Every row gives one point. Each copy is the shape, with its points in the same order, turned, moved and blurred by noise. Some copies are also mirrored. Which?
(in the rows, 128 means zero)

Shape (8 x 3):
[[110 161 249]
 [128 111 155]
 [ 95 134 120]
 [166 131 100]
 [103 205 125]
 [124 108 125]
 [ 98 120 104]
 [ 93 145  99]]
Copy 1 (8 x 3):
[[191  21 161]
 [116 100 164]
 [ 89  89 121]
 [120 158 130]
 [136  86  66]
 [100 117 153]
 [ 74 105 125]
 [ 81 101 100]]
Copy 1 is: mirrored
Copy 2 (8 x 3):
[[135 191  42]
 [140 147 128]
 [130  94 114]
 [ 99 138 180]
 [ 60  85  91]
 [140 122 160]
 [127  97 148]
 [119  81 129]]
Copy 2 is: mirrored

Shape (8 x 3):
[[ 74 130 151]
 [130 106 132]
 [110 118 127]
 [174  99  65]
 [ 98 133 139]
 [102 161 107]
 [179 106 129]
 [ 58 241 124]]
Copy 1:
[[ 89 142  92]
 [126 104 123]
 [107 126 113]
 [152 105 202]
 [108 138  97]
 [123 170 128]
 [164  82 134]
 [121 248  79]]
Copy 1 is: mirrored
Copy 2 (8 x 3):
[[134  89 158]
 [127 115 102]
 [133 114 122]
 [148 190  65]
 [126 109 140]
 [129 146 159]
 [ 98 141  63]
 [106 151 246]]
Copy 2 is: mirrored
Copy 3:
[[104 178 158]
 [125 110 135]
 [116 139 138]
 [117  64  68]
 [121 157 143]
 [129 169  98]
 [151  77 124]
 [170 249  94]]
Copy 3 is: only turned

Shape (7 x 4):
[[105 137 144 184]
 [117  89  50 175]
 [ 92 173 150 202]
 [181 180 158 119]
 [137 102 129  60]
 [ 81 120  69 131]
 [170 173 142  91]]
Copy 1, 7 rows:
[[145  61 174 146]
 [228  73 136  90]
 [127  22 176 157]
 [ 82  98  87 146]
 [123 166 126  75]
 [169  76 158  56]
 [ 85 112  88 122]]
Copy 1 is: only turned
Copy 2:
[[150 178 115 145]
 [ 60 147  67 141]
 [158 210 140 130]
 [184  96 153  88]
 [131  52 136 172]
 [ 65 140 130 163]
 [162  81 162 103]]
Copy 2 is: only turned
Copy 3:
[[122  65  79 104]
 [112 177  72  81]
 [116  47  56 127]
 [202  83 115 169]
 [143 147 183 140]
 [ 84 154  85 136]
 [186 107 124 166]]
Copy 3 is: only turned
Copy 4, 7 rows:
[[ 95  85 136 178]
 [ 96  91  36 150]
 [ 82  77 161 199]
 [ 70 196 160 185]
 [111 182 129  88]
 [ 72 100  84 109]
 [ 70 200 147 166]]
Copy 4 is: only turned

Shape (8 x 4):
[[ 53 148 133 143]
 [184 112 201 155]
 [161 150 106  49]
 [191 109 143 123]
 [ 35  89  97  54]
 [ 80 147  97 162]
 [147 130 107 156]
 [147  70 116 159]]
Copy 1 (8 x 4):
[[103 106 148 190]
 [ 51 127 101  63]
 [167 203  71 126]
 [111 153  89  63]
 [160 198 191 188]
 [149  85 132 160]
 [136  97 113  97]
 [129 130 154  64]]
Copy 1 is: mirrored
Copy 2, 8 rows:
[[153 144  62 112]
 [ 54 173 168 105]
 [149  51 178  73]
 [ 78 108 195 124]
 [249 112 126 131]
 [131  99  73 142]
 [ 92  95 126 144]
 [106 121 159 188]]
Copy 2 is: mirrored

Shape (10 x 6):
[[142 149 106 107 133 120]
 [125 119  96 147 134 135]
 [ 91  74 157 117 111 130]
 [183 103  78 167 172 169]
 [140 158 151  87 122 104]
 [138 168 114 148 103 128]
 [109  71 165 105 151 144]
 [101 117  91 121  77 245]
 [186  88 134 144 149 130]
 [ 86 150 226 111 147 178]]
Copy 1, 10 rows:
[[136 120 158 116 116 148]
 [104 130 127 131 146 159]
 [ 45 170 138 153 108 137]
 [124  79 123 155 203 134]
 [138 154 172 109  82 123]
 [154 140 109 135 110 152]
 [ 43 169 168 148 132 113]
 [111 147 152 244 140 216]
 [ 97 101 132 141 147  87]
 [108 249 166 168 131 104]]
Copy 1 is: only turned
Copy 2:
[[147 117 142 129 148 144]
 [135 125  95 118 130 125]
 [150  56 100 129 100  83]
 [ 70 165 109 127 123 123]
 [164  76 165 131 156 140]
 [138 100 111 127 151 180]
 [135  83 132 112  91  62]
 [141 117  81 155  21 170]
 [ 76 107 136 144 146 100]
 [133  23 151  60  75 135]]
Copy 2 is: mirrored
Copy 3:
[[117 114 133 116 110  86]
 [137 118  97 137 104 105]
 [138 159 129 148 155 160]
 [200 108  84 141  79  68]
 [116 124 185 114 134  89]
 [108 108 149 115  68 115]
 [182 167 130 133 166 130]
 [165  52  71  71 120 185]
 [201 128 142 163 101  89]
 [167 191 166  40 144 165]]
Copy 3 is: only turned

Shape, 11 rows:
[[134 119 169 167 157 136]
 [127 165 154 143 164 153]
 [140 167  84 160 138 120]
 [181 198  73 127 149 105]
 [ 65 138 132 140 108  40]
 [ 73 126 163 108 119 140]
 [ 88 118 171 129  91 100]
 [100 108 145 132 105 130]
 [110 139  92 104 185 113]
 [152 220  78 152 154 101]
 [ 70 118 144 147 125 151]]
Copy 1, 11 rows:
[[125 143 126 181 134 128]
 [152 127  94 161 125 157]
 [115 153  53 122 117 122]
 [129 141  22  97  86 110]
 [144 249 129 101 150 129]
 [158 161 152 113 154 161]
 [137 200 173 124 126 155]
 [116 153 155 119 146 142]
 [179 140  78 108 166 102]
 [130 167   8 108 101 136]
 [125 146 146 131 171 164]]
Copy 1 is: only turned
Copy 2:
[[137 150 158 124 178 120]
 [155 137 115  96 185 134]
 [136 148  62 150 157 135]
 [162 186  29 125 134 131]
 [ 30 170 109 135 152 180]
 [ 95 103 145  85 149 157]
 [ 83 139 159 120 137 181]
 [104 116 144 127 131 154]
 [ 97 141  72  92 145  93]
 [149 181  21 130 173 146]
 [ 98  94 142 121 171 146]]
Copy 2 is: only turned
Copy 3:
[[174  94 159 124 131 114]
 [130  72 139 102 129 128]
 [111 142 141  88 122 146]
 [ 55 147 154  65 142 125]
 [105 151 123 192  65 123]
 [154  94  69 162 123 112]
 [159 122  88 163  86  97]
 [161 132 100 145 112 117]
 [ 94 124 134 141 174 147]
 [ 55 123 169  74 114 143]
 [175 111  91 152 117 159]]
Copy 3 is: only turned
Copy 4, 11 rows:
[[147 185 132 132 126  89]
 [135 171  88 152 146 103]
 [168 113  93 149 164 109]
 [152 102  60 141 210 117]
 [ 90  68 125 131  90  51]
 [ 86 151 116 145  81 121]
 [108 127 116 105  79  97]
 [120 135 136 111  94 119]
 [ 98 120 131 177 181 113]
 [162  95  53 162 198  96]
 [130 149 127 159  78 116]]
Copy 4 is: only turned

Shape:
[[111 103  98 114 157 207  63 118]
 [ 87 156 121 186  58 105 135 169]
 [116 114 132  53 117  89 164 142]
 [112 136 133 220  93 183 141 139]
 [114  77 148  86 225 115  43  46]
 [ 94 151  99  90 225  92 129  98]
 [146 157 166 176  84 167 149 185]
 [ 93 131 142 164  59 217 142  94]
 [149 149 117 158 115 121 159 112]
 [150 131  90  76 173 116  62  67]
 [133  80  96 134  97 110 182 157]]
Copy 1, 11 rows:
[[163 100 143 195 199 122 177 139]
 [ 53 163 128 113 111 150 124 161]
 [179  60  86 110  80 126 120 182]
 [ 68 155 155  97 153  82 158 122]
 [245  45 242 189 160 158 143 133]
 [215  77 161 189 108 118  72 126]
 [ 50  96 115  80 152 105 149 117]
 [ 96 140 144 118 122  67 226 142]
 [139 134 143  86 118 113 127 106]
 [220  96 152 182 137 176 141  97]
 [158 135  96  64 147 110 115 176]]
Copy 1 is: only turned
Copy 2 (11 x 8):
[[ 60 101 107 159 126 142  87  71]
 [131 203 181  65 159 135 122 135]
 [129 130  80 128 172  96 181 176]
 [125 168 173  93 115 167  51 138]
 [125  72  33 162 149  47  88  23]
 [125  80  48  86 213 113 131  69]
 [150 135 184  92  93 171 116 161]
 [ 60 137 175 107 123 123  35 167]
 [165 122 150 107 178 132  89 145]
 [106  69  99 174 189  82 122  59]
 [142 175 106 136 173 150 125 173]]
Copy 2 is: only turned
Copy 3 (11 x 8):
[[124 104 141  85  41 177 160  91]
 [118 161 171 197  89 116 162 208]
 [173 164  94 141 149 160  98 145]
 [ 38 129 173 172  66 123 156 174]
 [131  95 103  22 144 232 210  99]
 [146 192 164  80 173 206 159 101]
 [ 77 137 141 175  97  58 135 156]
 [ 54 101 130 215  53 162 142 131]
 [ 94 125 171 154 142 146 122 159]
 [175  89 156  84 136 202 162 109]
 [128 143 138 139 101 141  78 205]]
Copy 3 is: mirrored
Copy 4 (11 x 8):
[[173 152 128  92 189 183 115  81]
 [ 72  83 119 110 119 150  70 196]
 [ 73 140 126 106  81 154 197 126]
 [100  72  73 107 163 141  42 127]
 [249 124 135 134  96 190 182  55]
 [170 120  99 172 132 173 219 134]
 [ 76 119  80  94 135  86  61 143]
 [ 92  52 104  47 178 146  81  92]
 [ 89  82 113 152 131 124 119 115]
 [184 131 184 156 142 159 178  83]
 [ 38 129 101 140 100 178 116 110]]
Copy 4 is: mirrored

Shape:
[[115 124 166 125  87 172  87 110]
 [112  93 154 108  90 156 126 101]
 [119 125 150 105 147 153 134  67]
 [157  98  94  95 124 182  98 173]
 [121 128 128 103 111 138 103  81]
 [155 144 173 135 120 165 112 108]
 [ 87 114 117 154 152 101  95 249]
 [ 88 156 103 135 117 134 123 217]
 [163  90 148 104 134 132 119  64]
 [112 113 121 153 137 166  97  80]
 [129 110 139 166 104 145 163  85]
 [110 160  99 134 130  96  99 195]
 [126 139 108 143  97 110  80 162]]
Copy 1, 13 rows:
[[185  92  91  92 120 138 151  98]
 [169 110  70 119 104 125 116 108]
 [140 108  98  89 119 162  84  76]
 [138 176 103 122  98 158 176 141]
 [142 105 109  84  85 153 111  88]
 [161  92 101  83 144 156 130 125]
 [148 172 192 167 148  87 215  93]
 [165 122 188 170 117 150 198  92]
 [120 111  82  62 105 120  81 128]
 [118  84  85  93 115 143 147  79]
 [126  63  95 142 127 134 106 115]
 [139 125 204 134 111 119 181  96]
 [154 104 161 111  94 109 184 115]]
Copy 1 is: only turned
Copy 2 (13 x 8):
[[131 119 176 163 152  83 134 108]
 [125 106 180 121 133  81 146 142]
 [103 105 150 153 112 119  99 176]
 [141  98 135  95 180 148 106  78]
 [143 133 169 145 127 105 102 147]
 [130  94 145 185 155 117 136 138]
 [ 99 203  58 104 197 107 149  61]
 [138 172  77 123 138 123 158  53]
 [123 100 174 133 162 125 107 191]
 [129 101 133 147 137  72  78 147]
 [144  98 114 136 132  86 147 180]
 [150 196  84 136 153 132 136  88]
 [162 173 113 138 174 100 120 104]]
Copy 2 is: mirrored
Copy 3, 13 rows:
[[110 121 164  53  98  91 147 120]
 [ 86 111 130  81  85  84 146 105]
 [128  80 117 101  85  79 118 148]
 [102 193 182 126  85 100 111 114]
 [ 96  92 153  94 112  76 115 132]
 [139 139 129  64 116  79 136 147]
 [128 163 172 131 150 222 121  68]
 [132 150 188 147 148 159 160  81]
 [ 90 115  97  85  90  66  86 141]
 [ 92 105 153  89  94 115 125 175]
 [ 87 115  89 102 113 101 169 156]
 [126 139 178 139 178 156 114  92]
 [ 94 138 179  96 167 129 124 108]]
Copy 3 is: only turned
Copy 4 (13 x 8):
[[108  80 160 111 158 102  91  82]
 [109  63 138 104 132 120 131  78]
 [101  67 166 146  93 139 123 117]
 [138  99 120 141 213 163 128 120]
 [113  86 177 112 131 121 137 120]
 [125 108 168 132 126 141  77  80]
 [108 165  27 124 191 102  94 163]
 [116 171  77 150 187  88 128 119]
 [128  64 168  98 105 172 126 116]
 [ 58  89 167 122 145 143 107 117]
 [ 76 110 141 108 107 158 128  62]
 [120 178 102 122 168 100 124 155]
 [117 157 128  89 181 111 115 128]]
Copy 4 is: mirrored

Shape (14 x 9):
[[197 149 121 196 159 200  98 178  76]
 [153 133  89 135 109 116 132  45 134]
 [107 128 119 106 158  75  81 183 186]
 [ 57 195 101 112 112 114 127  63 110]
 [148 165 143 144 132  87 169  46 114]
 [104 106 122 119 192  64  52 184 127]
 [109 129 104  85  74 104 132  63 121]
 [146  93 134 220 143 161 136 167  87]
 [219 151 148 168  98 126 144 170  73]
 [132 151 110 107  97 104 199  65  84]
 [117 133  98 131 207 138 121 195 184]
 [182 111 107 141 147 143 137 169  47]
 [102 168  50 110 132  72 132  52 107]
 [105 147 145  73 147 132 132   7 120]]
Copy 1, 14 rows:
[[133 147 136  87 148 221 156 134  11]
 [108 181  81 115  56 118 116 132 141]
 [120  68 162 105 150  73 167  92 138]
 [136 100 105 141  29  82  66 166 110]
 [159 165 104 148  14 129 152 138 131]
 [110  80 224  89 131 108 135  74 124]
 [143 160 105 125  81  71  86 155 163]
 [119 167 158 172 142 197 132 117  48]
 [208 189 116 122 132 170 151 104  62]
 [167 204 112 159  42  81 114 179 111]
 [ 83  84 165 119 142  96 199 132  72]
 [161 206 173  97 135 145 141 128  58]
 [112 150 118 101  10  54  96 124 116]
 [128 145 119 120  30 114 110 207 195]]
Copy 1 is: mirrored
Copy 2, 14 rows:
[[ 98 124  55 236 146  61 163 153 162]
 [160 109 101 133 136 125 163  83  46]
 [ 64  94 156  78 101 119 119 144 146]
 [176 177 124 111  88 110  87  95  66]
 [219 128 119 126 117 117 176  79  98]
 [ 39 112 158 105 110  90 120  92 180]
 [155 154 122  95 164 139 120 100  54]
 [101 136 109 244 139 138 163 128 166]
 [141 157  81 176 175  93 227 160 155]
 [211 161 154 138 160 118 158 110  67]
 [ 81  53 157 155  95  95 106 173 149]
 [105 148 130 204 188  65 175 126 140]
 [152 146 163 113  96  86 141  73  35]
 [211 110 109 102 152 100  85  51  81]]
Copy 2 is: mirrored
Copy 3:
[[ 93 179 187 233 134 107 161 155  89]
 [106  73 169 137  92 129 122  53 145]
 [110 146 129  54 143  56 117 159 148]
 [ 90 107 135 104  60 155  38  92 120]
 [ 61 105 129 126  95 167 133  45 153]
 [121 176 128  69  92  68 151 192 159]
 [148  90 145 110  97 144  70  66 170]
 [105 153 107 230 114  82 157 135 118]
 [ 85 184 165 215 166 130 149 100 177]
 [ 97  83 125 154 110 193  95  66 175]
 [ 88 114 126 101 161  69 146 191  91]
 [123 151 158 206 129 146 157 162 162]
 [ 81  61 164  99  53 151  83 105 174]
 [134  94 144  76  69 199 116  46 102]]
Copy 3 is: mirrored

Shape, 13 rows:
[[138 161 119 123 149 155 113 138  88]
 [130 113 143 116  87  66 126 119 128]
 [137 113 115 197  93 161 139 137 145]
 [ 84 123 133 119 128 144 149 108  82]
 [125 100 122 176  99 142 128 133 114]
 [123 131  97 240  89 157 107 109 102]
 [132 106 121 112  87  98 124 130  97]
 [ 88 181 124 133 113 114 105 161 122]
 [138 202 101 137 148 157 110 134 249]
 [121 104 170 169  92 159 117 126 103]
 [111  89 141 113 176 140 113 135 152]
 [126  98 128 124 146  61 222 152 123]
 [119 123 104 114  89 156 108 147 121]]
Copy 1, 13 rows:
[[158  84 122 114 116 157 141 122 136]
 [107 164 122 156 147 122 176  92  92]
 [148 150 167  87 126  82 161 157 146]
 [122 109 159 110 146 147 104 107  89]
 [139 153 168 107 125 102 138 124 140]
 [153 135 174  54  92  66 147  99 158]
 [127 138 156 160 131 134 164  93 110]
 [175 103  94 133 115 104 140 112  86]
 [131  72  48  99 137  66 193 215 131]
 [132 168 159 101  89 130 124 132 123]
 [106 126 103 146 159 133 100 154 153]
 [150 169 134 128 245 146 157 112 102]
 [141 102 161 154 109 113 152 137 117]]
Copy 1 is: mirrored
Copy 2, 13 rows:
[[102 106 133 128 118 124 163 126 154]
 [195 137  95 141 142 154 117 125 110]
 [130 129 133 124 189 133  94  70 184]
 [150 103  91 137 113 117 172  81 160]
 [148 115 128 140 164 149 112  78 178]
 [114 142 151 180 205 155 132  68 211]
 [183 102 107 138 145 152 132 123 136]
 [136 159 107 154 134  83 137 146 170]
 [ 87 197 149  76 204  43 114 117 102]
 [153 133 127 113 126 162 117  67 199]
 [128 117 143 111  99  98 101  71 109]
 [144  98  29 153 139 145  78  92  87]
 [161 103 144 118 152 110 131 126 165]]
Copy 2 is: mirrored
